Each row of a before or after table is a point. The points were changed in one or more steps. Then noise was added and the rows were shuffled. The steps act on how far a point lies along the listed directions, d1 being the first. Write out the steps. A step turns or swaps two directions, mirrors them in a line or flattens them onto one, adds a multiple of one to another, or multiplies one. Angles are multiples of 10 degrees, from the lower direction toward the higher: turns from -170 to 170, lines from 10 to 170 but not 90. Use the fewest steps. Two steps may share a direction if one is a turn and the other turns, adds or multiplies; they go together, in the order done. Otherwise the lowest direction goes first.

Directions:
(1): [-0.46  0.35]
(2): [-0.35 -0.46]
Before (11 x 2)
[[ 0.28 -0.20]
 [ 0.18  0.83]
 [-0.28 -0.01]
 [-0.44  0.50]
 [-0.89  0.04]
 [ 0.05 -0.39]
 [ 0.28 -0.31]
 [-0.08  0.01]
 [-0.26 -0.12]
 [-0.64  0.50]
 [-0.65 -0.06]]
After (11 x 2)
[[ 0.62  0.58]
 [ 0.02  0.06]
 [ 0.16 -0.22]
 [-0.32  0.05]
 [-0.75  0.51]
 [-0.17 -0.27]
 [-0.54  0.32]
 [ 0.10 -0.42]
 [-0.24  0.70]
 [-0.23  0.07]
 [-0.04  0.68]]
Steps: turn d1 and d2 by -30 degrees

Directions:
(1): [ 0.34  0.37  0.43  0.34  0.37 -0.46 -0.17 -0.63]
(2): [ 0.15  0.61 -0.73  0.44 -0.26  0.28 -0.20 -0.14]
(3): [ 0.62 -0.57  0.06  0.58  0.22  0.44 -0.01  0.16]
(4): [ 0.41  0.43  0.00 -0.17  0.35 -0.27 -0.22  0.84]
(5): [-0.21 -0.25 -0.46 -0.29  0.76  0.12 -0.52 -0.24]
(6): [ 0.51 -0.37 -0.18 -0.34 -0.57 -0.38 -0.54 -0.16]
Before (10 x 8)
[[ 0.81  0.05  0.34  0.65  0.07 -0.36  0.14 -0.12]
 [-0.22  0.76 -0.02  0.82 -0.22  0.14  0.01 -0.57]
 [ 0.30  0.45  0.44  0.81  0.12  0.47  0.84 -0.14]
 [ 0.41  0.11 -0.84 -0.66 -0.55 -0.31 -0.45  0.97]
 [-0.13 -0.02  0.04  0.39  0.02  0.33  0.22 -0.15]
 [ 0.27  0.32  0.38 -0.15 -0.18 -0.39  0.04  0.56]
 [ 0.40  0.58 -0.38  0.81 -0.78  0.23  0.18  0.05]
 [-0.20 -0.20 -0.12 -0.44 -0.80 -0.09 -0.14  0.61]
 [ 0.23  0.58 -0.14  0.56 -0.11  0.18  0.46  0.36]
 [-0.01 -0.26 -0.24 -0.26  0.23 -0.01 -0.14  0.04]]
After (10 x 8)
[[-0.35 -0.44  0.16 -0.05  0.79  0.09  0.23 -0.21]
 [-0.59 -0.43  0.07 -0.27  0.39 -0.12 -0.54 -0.73]
 [ 0.31 -0.08  0.51  0.21  0.54 -0.49  0.08 -0.18]
 [ 0.23  0.21 -0.27  0.14 -0.12  0.08  0.05  0.13]
 [-0.20 -0.77  0.12 -0.37  0.99 -0.13 -0.43 -0.19]
 [-0.06 -0.22  0.05 -0.32 -0.16  0.00 -0.11  0.87]
 [ 0.06  0.28 -0.45 -0.33  0.63  0.04 -0.03  1.27]
 [-0.25  0.18  0.50 -0.13  0.27 -0.15  0.32  0.50]
 [-0.05 -0.39  0.07  0.15  0.01  0.13 -0.09 -0.40]
 [-0.08 -0.62  0.61  0.00  0.52  0.14  0.39 -0.89]]
Steps: multiply d1 by 0.7; turn d1 and d3 by -30 degrees; swap d2 and d5; turn d4 and d6 by -60 degrees

Directions:
(1): [-0.31  0.06  0.17  0.42  0.40 -0.07  0.43 -0.58 -0.04 -1.00 -0.01 -0.06]
(2): [ 0.63 -0.59 -0.26  0.11 -0.64  0.25 -0.31 -0.21 -0.19 -0.52 -0.48  0.13]
(3): [-0.24 -0.12  0.13  0.06 -0.42  0.16  0.22 -0.83  0.25  0.46  0.25  0.79]
(4): [ 0.07  0.30 -0.82  0.31  0.60  0.28 -0.26 -0.17 -0.62  0.20 -0.03  0.42]
(5): [ 0.10  0.08  0.91  0.40  0.30 -0.03 -0.80  0.12 -0.05 -0.02 -0.15  0.46]
(6): [ 0.42 -0.24 -0.24  0.91  0.04 -0.10  0.25  0.45  0.54  0.02  0.53  0.14]
Before (9 x 12)
[[-0.13  0.20 -0.08 -0.66  0.28  0.20 -0.14  0.40 -0.69  0.05 -0.38 -0.59]
 [ 0.52 -0.55  0.48  0.09 -0.69 -0.08 -1.11 -0.14 -0.05 -0.24 -0.28  0.43]
 [ 0.28 -0.43  0.84 -0.46 -0.50  0.01 -0.65 -0.02  0.33  0.07 -0.32 -0.08]
 [-0.13  0.08  0.00 -0.39  0.10  0.37  0.22 -0.16 -0.30 -0.53 -0.27 -0.24]
 [-0.24  0.40  0.53  0.48  0.57 -0.19  0.06  0.03 -0.05 -0.10  0.46  0.10]
 [ 0.49 -0.51  0.21  0.53 -0.59 -0.02 -0.24 -0.07  0.54  0.25  0.03  0.25]
 [-0.55  0.69  0.42  0.23  1.15 -0.24 -0.14 -0.05 -0.19 -0.79  0.29  0.19]
 [-0.56  0.81  0.12  0.08  0.95  0.29 -0.10 -0.37 -0.36  0.06  0.27  0.22]
 [ 0.81  0.03  0.55  0.10 -0.17  0.10 -0.91  0.47  0.05 -0.38 -0.43  0.13]]
After (9 x 12)
[[ 0.70 -0.05  0.18  0.01 -0.21  0.17 -0.76 -0.16 -0.21 -0.64 -0.57  0.47]
 [ 0.26 -0.35  0.70  0.06 -0.49 -0.11 -1.14 -0.34 -0.10 -0.37 -0.42  0.51]
 [ 0.21  0.12  0.05  0.13  0.11  0.27 -0.06  0.60  0.19  0.47  0.26  0.14]
 [ 0.72 -0.25 -1.23  0.42 -0.18  0.03  0.28  0.45  0.19 -0.43  0.42 -0.05]
 [ 0.08  0.15 -0.29 -0.34  0.17  0.32 -0.25  0.59 -0.58  0.68 -0.14 -0.16]
 [ 0.33 -0.33 -0.63  0.31 -0.35  0.06  0.47 -0.11 -0.20 -0.49  0.20 -0.22]
 [-0.19 -0.22  0.80  0.27 -0.25 -0.14 -0.23 -0.87  0.16 -0.54 -0.31  0.16]
 [ 0.28 -0.42  0.62 -0.38 -0.53  0.15 -0.61 -0.33  0.19  0.10 -0.36  0.12]
 [ 0.57 -0.06 -1.06  0.04 -0.21  0.41  0.27  0.35 -0.04  0.12  0.24 -0.33]]
Steps: swap d1 and d6; swap d2 and d5; flatten d3 and d4 onto the line at 130 degrees

Directions:
(1): [ 0.25 -0.48  0.66  0.47 -0.22 -0.26  0.37 -0.98 -0.40 -0.35 -0.01 -0.25
 -0.02 -0.11  0.10  0.80  0.04 -0.03  0.39  0.05]
(2): [ 0.09  0.36 -0.10 -0.29 -0.60 -0.29 -0.98  0.23 -0.29 -0.38  0.34 -0.17
 -0.05  0.58 -0.03  0.69 -0.58 -0.01  0.02 -0.33]
Before (14 x 20)
[[ 0.03 -0.09 -0.05  0.12  0.20  0.28  0.23 -0.22  0.16  0.17 -0.15 -0.04
  -0.11 -0.09 -0.02 -0.28  0.01  0.10 -0.05  0.07]
 [-0.04  0.08 -0.27  0.09  0.15  0.23  0.22  0.01  0.19  0.16 -0.02  0.18
   0.07 -0.18  0.00 -0.28  0.23 -0.06  0.08  0.01]
 [-0.01 -0.20  0.34  0.11 -0.03 -0.06  0.10 -0.32 -0.18 -0.33 -0.11 -0.04
   0.00 -0.04  0.01  0.29  0.02  0.07  0.17 -0.01]
 [ 0.12 -0.28  0.26  0.11 -0.11 -0.23 -0.02 -0.43 -0.13 -0.18  0.19 -0.13
   0.11  0.25  0.09  0.32  0.06 -0.07  0.13  0.13]
 [-0.05  0.15 -0.19 -0.19 -0.11 -0.08 -0.36  0.22  0.09  0.16 -0.05 -0.02
  -0.03  0.01 -0.08 -0.14  0.00 -0.05 -0.17 -0.03]
 [ 0.01 -0.32  0.29  0.38  0.16  0.23  0.61 -0.36  0.02  0.09 -0.06  0.07
  -0.04 -0.26 -0.04  0.03  0.33  0.11  0.09  0.17]
 [ 0.02  0.06 -0.14  0.05  0.11  0.00  0.05 -0.14  0.07  0.13 -0.04 -0.12
   0.12 -0.22 -0.03 -0.25  0.01 -0.10 -0.08  0.07]
 [ 0.00  0.16  0.12 -0.21 -0.41 -0.24 -0.91 -0.15 -0.25 -0.42  0.15 -0.16
  -0.16  0.44  0.07  0.68 -0.52 -0.09  0.22 -0.22]
 [-0.03 -0.22  0.05  0.05  0.13 -0.16  0.18 -0.29  0.03  0.08  0.04  0.00
   0.11 -0.05 -0.01 -0.14  0.15 -0.18  0.09  0.03]
 [-0.05 -0.26  0.29  0.29  0.07  0.16  0.46 -0.30  0.04  0.10 -0.13  0.11
  -0.12 -0.25 -0.01 -0.16  0.10  0.01  0.01  0.22]
 [ 0.04 -0.07  0.05  0.04  0.31  0.13  0.35  0.14  0.29  0.26 -0.10  0.17
   0.01 -0.22  0.01 -0.50  0.17  0.12  0.04  0.17]
 [-0.19  0.26 -0.48 -0.19  0.23  0.51 -0.26  0.76  0.34  0.36 -0.18  0.23
   0.09 -0.11 -0.07 -0.82  0.04  0.06 -0.25  0.05]
 [ 0.15 -0.24  0.46  0.15 -0.15 -0.07  0.15 -0.37 -0.10 -0.02  0.01 -0.12
   0.03 -0.01  0.09  0.40 -0.12 -0.07  0.17  0.04]
 [-0.23  0.55 -0.43 -0.56  0.09  0.05 -0.64  0.93  0.23  0.31 -0.03  0.00
  -0.02  0.19 -0.09 -0.50 -0.09 -0.10 -0.39 -0.19]]
After (14 x 20)
[[-0.07 -0.69  0.49  0.61  0.50  0.36  1.34 -0.67  0.17  0.40 -0.36  0.16
  -0.08 -0.75  0.01 -0.57  0.60 -0.03  0.12  0.49]
 [ 0.16  0.65  0.09 -0.56 -1.41 -0.76 -2.39  0.03 -0.83 -1.05  0.69 -0.51
  -0.24  1.38  0.06  1.98 -1.45 -0.11  0.34 -0.76]
 [-0.11  0.39 -0.42 -0.36 -0.21 -0.12 -0.70  0.54  0.05  0.18  0.06 -0.03
  -0.05  0.22 -0.17 -0.18 -0.16 -0.03 -0.29 -0.10]
 [-0.10 -0.32  0.04  0.20  0.93  0.47  1.13  0.07  0.62  0.66 -0.42  0.36
   0.12 -0.69 -0.04 -1.26  0.69  0.10 -0.08  0.43]
 [-0.06 -0.28  0.00  0.24  0.58  0.43  0.78 -0.31  0.31  0.43 -0.35  0.03
  -0.11 -0.43  0.03 -0.70  0.36  0.12 -0.14  0.26]
 [-0.12 -0.07 -0.33  0.16  0.50  0.36  0.72  0.02  0.45  0.39 -0.25  0.28
   0.07 -0.49  0.00 -0.80  0.56 -0.03  0.03  0.21]
 [-0.07 -0.06 -0.16  0.16  0.31  0.11  0.35 -0.15  0.20  0.24 -0.17 -0.07
   0.14 -0.40 -0.10 -0.53  0.21 -0.11 -0.12  0.17]
 [ 0.28 -0.43  0.73  0.32 -0.30 -0.20  0.28 -0.83 -0.31 -0.18  0.06 -0.25
   0.01 -0.03  0.14  0.78 -0.15 -0.08  0.36  0.03]
 [ 0.24 -0.41  0.48  0.19 -0.35 -0.36 -0.10 -0.80 -0.34 -0.43  0.22 -0.26
   0.06  0.38  0.13  0.84 -0.04 -0.11  0.29  0.06]
 [-0.01 -0.76  0.57  0.83  0.66  0.43  1.67 -0.89  0.10  0.32 -0.42  0.16
   0.00 -0.83  0.03 -0.33  0.85  0.09  0.19  0.54]
 [-0.45  0.52 -0.94 -0.47  0.63  0.83 -0.15  1.46  0.76  0.81 -0.32  0.52
   0.18 -0.24 -0.11 -1.71  0.23  0.05 -0.58  0.14]
 [-0.40  1.12 -1.04 -1.12 -0.06  0.08 -1.46  1.86  0.41  0.42  0.16  0.17
  -0.05  0.58 -0.22 -0.88 -0.44 -0.10 -0.75 -0.37]
 [ 0.09 -0.41  0.64  0.30 -0.12 -0.18  0.22 -0.64 -0.36 -0.42 -0.09 -0.10
  -0.02 -0.06  0.05  0.54  0.00 -0.02  0.32  0.03]
 [ 0.01 -0.43  0.20  0.19  0.28 -0.04  0.62 -0.53  0.09  0.17 -0.14  0.02
   0.07 -0.24 -0.02 -0.34  0.39 -0.17  0.15  0.16]]
Steps: multiply d1 by 2; multiply d2 by 3

Directions:
(1): [-0.84  0.62  0.22  0.58  0.08 -0.19 -0.20  0.05  0.24  0.67  0.28  0.35
 -0.12  0.40 -0.06  0.37  0.03  0.39  0.85 -0.21 -0.55 -0.51  0.00 -0.12
  0.49 -0.34  0.09 -0.41  0.10 -0.45  0.01  0.08  0.41  0.11  0.01 -0.33
 -0.20  0.22 -0.54  0.17 -0.07  0.27  0.17  0.42 -0.36 -0.09 -0.81  1.17]
(2): [-0.43  0.25  0.30 -0.38  0.46 -0.29 -0.50  0.24  0.24  0.57 -0.52  0.19
  0.57 -0.84 -0.85 -0.12 -0.49 -0.18 -0.09 -0.27  0.51  0.66 -0.12  0.51
 -0.56 -0.15 -0.33 -0.01  0.64 -0.55 -0.03 -0.41  0.29 -0.45 -0.16 -0.13
  0.09  0.30  0.47  0.57 -0.05 -0.31 -0.23  0.01  0.41  0.19 -0.68 -0.05]
(3): [-0.47 -0.23  0.11 -0.06  0.13  0.61  0.20  0.21 -0.66 -0.43 -0.47  0.35
  0.36 -0.45 -0.24  0.42 -0.11  0.06 -0.04 -0.01 -1.14 -0.81  0.11  0.32
  0.31  0.63 -0.19  0.02  0.17 -0.11  1.09  0.15  0.13  0.04  0.68 -0.31
  0.04  0.28  0.97 -0.34 -0.10 -0.09 -0.15  0.08  0.08 -0.03  0.05 -0.13]
Before (9 x 48)
[[ 0.08  0.03 -0.12 -0.36 -0.17  0.23  0.29 -0.15 -0.27 -0.34 -0.43 -0.08
   0.26 -0.41 -0.15  0.04  0.07 -0.09 -0.57  0.25 -0.12  0.06 -0.13 -0.01
  -0.35  0.39 -0.10  0.26  0.01  0.08  0.50 -0.14 -0.13  0.08  0.23  0.20
   0.31  0.04  0.45 -0.14 -0.04 -0.15 -0.24 -0.01  0.36  0.14  0.41 -0.77]
 [ 0.81 -0.45 -0.19 -0.63  0.28  0.00  0.26  0.19 -0.32 -0.62 -0.55 -0.12
   0.56 -0.58 -0.26 -0.42 -0.18 -0.29 -1.07  0.08  0.61  0.43 -0.23  0.20
  -0.54  0.50  0.04  0.32  0.32  0.45  0.04 -0.24 -0.34 -0.03 -0.09  0.05
   0.18 -0.20  0.77  0.00  0.18 -0.20 -0.05 -0.41  0.36  0.25  0.87 -1.47]
 [ 0.28  0.31 -0.22  0.57 -0.34 -0.37  0.22 -0.30  0.60  0.08  0.77 -0.23
  -0.73  0.97  0.54 -0.15  0.40  0.33  0.23  0.16  0.18 -0.06  0.05 -0.73
   0.43 -0.44  0.24 -0.06 -0.56  0.19 -0.76  0.49 -0.13  0.49  0.02  0.12
  -0.08 -0.13 -0.85  0.06  0.14  0.36  0.27  0.38 -0.35 -0.23  0.06  0.32]
 [-0.43  0.69 -0.06  1.18 -0.28 -0.52 -0.31 -0.25  0.76  0.66  0.96  0.08
  -0.50  1.31  0.40  0.03  0.29  0.21  0.83 -0.05 -0.01 -0.19 -0.24 -0.84
   0.51 -0.74  0.58 -0.56 -0.36  0.00 -0.89  0.21  0.18  0.09 -0.30 -0.06
  -0.34  0.08 -2.04  0.07 -0.01  0.45  0.53  0.33 -0.77 -0.18 -0.59  1.68]
 [ 0.93 -0.58 -0.43 -0.69 -0.21  0.41  0.58 -0.14 -0.08 -0.42  0.07 -0.46
   0.11 -0.35  0.04 -0.12  0.09 -0.49 -0.49 -0.09  0.15  0.22  0.00  0.02
  -0.36  0.36 -0.13  0.27 -0.23  0.14 -0.04  0.10 -0.01  0.00  0.17 -0.02
  -0.15  0.03  0.21 -0.19 -0.11 -0.22  0.22 -0.56  0.16  0.03  0.69 -1.10]
 [-0.30  0.18  0.18  0.99 -0.45  0.16  0.18 -0.31  0.03 -0.15  0.62  0.23
  -0.34  0.71  0.43  0.41  0.32  0.44  0.74 -0.16 -0.86 -1.10  0.34 -0.58
   1.08 -0.12  0.06 -0.39 -0.57 -0.22  0.28  0.23  0.34  0.13  0.06 -0.27
  -0.30  0.13 -0.74 -0.54  0.07  0.51  0.47  0.38 -0.55  0.20 -0.13  0.96]
 [ 0.40 -0.24 -0.08  0.01  0.04  0.04  0.26  0.08 -0.06 -0.15  0.19 -0.40
  -0.33  0.23  0.46 -0.09  0.04  0.04  0.00  0.26  0.05 -0.24 -0.11 -0.08
   0.47  0.06  0.29  0.10  0.07  0.15 -0.34  0.23  0.17  0.27  0.08 -0.09
  -0.03 -0.18 -0.27 -0.05 -0.09 -0.25  0.22 -0.25 -0.16 -0.29  0.51  0.02]
 [-0.08  0.28 -0.17  0.83 -0.63  0.44  0.49 -0.30 -0.34 -0.54  0.75  0.11
  -0.64  1.42  0.64  0.26  0.35  0.33  0.84  0.14 -0.76 -1.16 -0.05 -0.58
   0.91  0.02  0.59 -0.23 -0.51  0.34  0.03  0.66 -0.46  0.50  0.29 -0.07
  -0.07 -0.52 -1.08 -0.39  0.13  0.63  0.24  0.36 -0.66 -0.34  0.17  0.79]
 [-0.22 -0.18  0.19 -0.47  0.27  0.16 -0.08  0.11 -0.42  0.05 -0.44  0.03
   0.29 -0.52 -0.59  0.09 -0.46 -0.28 -0.47 -0.31  0.09  0.11 -0.20  0.53
  -0.24  0.08 -0.39  0.16  0.40 -0.05  0.72 -0.11  0.23 -0.29  0.28  0.06
   0.09  0.10  0.87 -0.02  0.01 -0.57 -0.24  0.00  0.41  0.22 -0.38 -0.33]]
After (9 x 48)
[[ 0.38  0.10 -0.19  0.70 -0.41 -0.20  0.43 -0.24  0.36 -0.27  0.75 -0.19
  -0.70  0.97  0.64 -0.14  0.44  0.25  0.07  0.18 -0.06 -0.31  0.17 -0.79
   0.61 -0.25  0.16 -0.06 -0.56  0.26 -0.46  0.67 -0.11  0.61  0.25  0.15
  -0.14 -0.16 -0.65 -0.20  0.14  0.33  0.28  0.37 -0.34 -0.27  0.30  0.27]
 [-0.19  0.07  0.10  0.88 -0.36  0.25  0.30 -0.19 -0.22 -0.43  0.32  0.27
  -0.12  0.43  0.29  0.45  0.23  0.31  0.53 -0.19 -0.89 -1.10  0.31 -0.41
   1.06  0.22 -0.08 -0.31 -0.45 -0.21  0.57  0.21  0.36  0.09  0.28 -0.25
  -0.27  0.13 -0.40 -0.53  0.13  0.42  0.41  0.29 -0.40  0.19  0.04  0.62]
 [-0.06  0.35 -0.28  1.04 -0.40 -0.26  0.01 -0.23  0.36  0.17  0.92 -0.02
  -0.50  1.19  0.60  0.05  0.23  0.15  0.57  0.09 -0.20 -0.32 -0.27 -0.86
   0.50 -0.32  0.53 -0.47 -0.55  0.28 -0.55  0.31 -0.06  0.11 -0.09 -0.01
  -0.31  0.03 -1.80 -0.13  0.14  0.48  0.54  0.15 -0.73 -0.26 -0.14  1.38]
 [ 0.32 -0.14 -0.06  0.00  0.02  0.13  0.25  0.14 -0.17 -0.12  0.22 -0.31
  -0.37  0.22  0.51  0.01  0.11  0.08  0.02  0.31 -0.15 -0.30 -0.07 -0.04
   0.43  0.16  0.34  0.14  0.15  0.10 -0.13  0.26  0.21  0.31  0.14 -0.16
   0.03 -0.12 -0.21 -0.09 -0.09 -0.28  0.11 -0.14 -0.18 -0.35  0.46  0.01]
 [ 0.01  0.17 -0.15 -0.36 -0.10  0.12  0.21 -0.07 -0.14 -0.16 -0.51 -0.05
   0.30 -0.39 -0.17  0.06  0.01 -0.03 -0.46  0.28 -0.02  0.03 -0.02  0.08
  -0.35  0.28 -0.06  0.14  0.10 -0.13  0.40 -0.15 -0.05  0.01  0.14  0.10
   0.28  0.16  0.40 -0.04 -0.09 -0.13 -0.19  0.12  0.31  0.19  0.35 -0.52]
 [ 0.60 -0.46 -0.41 -0.65 -0.24  0.28  0.54 -0.12 -0.04 -0.26  0.07 -0.34
   0.13 -0.31 -0.02  0.00  0.01 -0.41 -0.34 -0.24  0.06  0.04 -0.05  0.03
  -0.28  0.33 -0.10  0.15 -0.21  0.10  0.00  0.15  0.11 -0.01  0.24 -0.12
  -0.21  0.01  0.13 -0.14 -0.12 -0.11  0.23 -0.49  0.07  0.03  0.60 -0.81]
 [-0.30  0.00  0.35 -0.48  0.33  0.07 -0.13  0.01 -0.27  0.19 -0.41  0.03
   0.31 -0.47 -0.72  0.04 -0.60 -0.28 -0.45 -0.42  0.27  0.26 -0.27  0.54
  -0.31 -0.07 -0.46  0.12  0.45 -0.02  0.44 -0.30  0.32 -0.31  0.08  0.14
   0.10  0.11  0.66  0.06 -0.09 -0.55 -0.16 -0.05  0.36  0.27 -0.52 -0.23]
 [ 0.52 -0.36 -0.11 -0.49  0.26 -0.10  0.18  0.17 -0.17 -0.28 -0.39 -0.02
   0.44 -0.41 -0.28 -0.39 -0.10 -0.28 -0.84 -0.16  0.59  0.35 -0.24  0.16
  -0.42  0.31  0.14  0.20  0.34  0.28 -0.05 -0.14 -0.15 -0.06 -0.15 -0.02
   0.22 -0.27  0.51  0.13  0.17 -0.12 -0.03 -0.31  0.16  0.18  0.56 -1.16]
 [-0.13  0.18 -0.20  0.67 -0.61  0.69  0.60 -0.18 -0.64 -0.81  0.58  0.17
  -0.44  1.13  0.52  0.31  0.25  0.29  0.68  0.24 -1.13 -1.29 -0.01 -0.35
   0.89  0.27  0.52 -0.13 -0.34  0.27  0.52  0.73 -0.48  0.37  0.53 -0.12
  -0.02 -0.45 -0.54 -0.53  0.06  0.59  0.16  0.35 -0.59 -0.35  0.12  0.49]]
Steps: multiply d1 by 0.7; turn d2 and d3 by -20 degrees
